Each row of a before or after table is a point. One or more steps were done to the points. Then noise was added and the rows were shuffled. The steps act on how far a point lies along the listed directions, d1 being the first. Write out the steps. A step turns or swaps two directions, mirrors them in a line or flattens them onto one, adds a multiple of one to another, or multiplies one. Angles are multiples of 10 degrees, from the lower direction toward the higher: turns from -170 to 170, lines from 10 to 170 but not 90. Use the fewest steps. Two steps may share a direction if one is a turn and the other turns, adds or multiplies; they go together, in the order done. Otherwise the lowest direction goes first.

Directions:
(1): [0.45 0.00]
(2): [ 0.00 -0.45]
Before (12 x 2):
[[ 0.00  0.45]
 [ 0.44 -0.38]
 [ 0.04 -0.07]
 [ 0.33 -0.87]
 [ 0.12  0.29]
 [ 0.39  0.34]
 [ 0.29  0.30]
 [ 0.13  0.31]
 [ 0.37  0.31]
 [-0.01 -0.04]
 [ 0.06 -0.08]
 [ 0.11  0.25]]
After (12 x 2):
[[ 0.37 -0.22]
 [-0.28 -0.48]
 [-0.03 -0.02]
 [ 0.33 -0.08]
 [-0.04 -0.09]
 [ 0.44  0.10]
 [-0.79 -0.47]
 [ 0.27 -0.05]
 [-0.05 -0.05]
 [ 0.35 -0.31]
 [ 0.43 -0.36]
 [ 0.29 -0.05]]
Steps: turn d1 and d2 by 80 degrees

Directions:
(1): [-0.22 -0.21 -0.48 -0.09 -0.39  0.34]
(2): [ 0.68  0.01 -0.20 -0.30 -0.01  0.09]
Before (12 x 6):
[[-0.15 -0.12 -0.34 -0.07 -0.23  0.44]
 [ 0.55 -0.07 -0.45 -0.17 -0.20  0.43]
 [ 0.44  0.02  0.03 -0.26  0.21  0.18]
 [-0.22 -0.07 -0.24 -0.05 -0.36  0.22]
 [ 0.67 -0.21  0.09 -0.39  0.19 -0.14]
 [ 0.12  0.27 -0.11  0.14 -0.17  0.08]
 [-0.63  0.07  0.23  0.49  0.04  0.12]
 [ 0.73  0.03 -0.31 -0.42 -0.02  0.24]
 [-0.64 -0.01  0.45  0.43  0.59 -0.37]
 [-0.17  0.04  0.11  0.03  0.15 -0.08]
 [ 0.23 -0.18 -0.46 -0.32 -0.21  0.12]
 [-0.18 -0.27 -0.70 -0.02 -0.63  0.32]]
After (12 x 6):
[[ 0.65 -0.18  0.20 -0.35  0.25 -0.17]
 [-0.01 -0.27 -0.68 -0.08 -0.60  0.32]
 [ 0.12  0.29 -0.08  0.13 -0.18  0.06]
 [ 0.65 -0.02 -0.37 -0.17 -0.11  0.41]
 [-0.76 -0.08  0.38  0.45  0.51 -0.28]
 [-0.14 -0.08 -0.27 -0.06 -0.34  0.22]
 [-0.68  0.02  0.14  0.48 -0.07  0.20]
 [ 0.44  0.05  0.08 -0.27  0.26  0.13]
 [ 0.31 -0.15 -0.41 -0.31 -0.18  0.08]
 [ 0.80  0.06 -0.20 -0.40  0.03  0.20]
 [-0.22  0.03  0.11  0.02  0.16 -0.07]
 [-0.09 -0.11 -0.37 -0.12 -0.17  0.46]]
Steps: turn d1 and d2 by 10 degrees
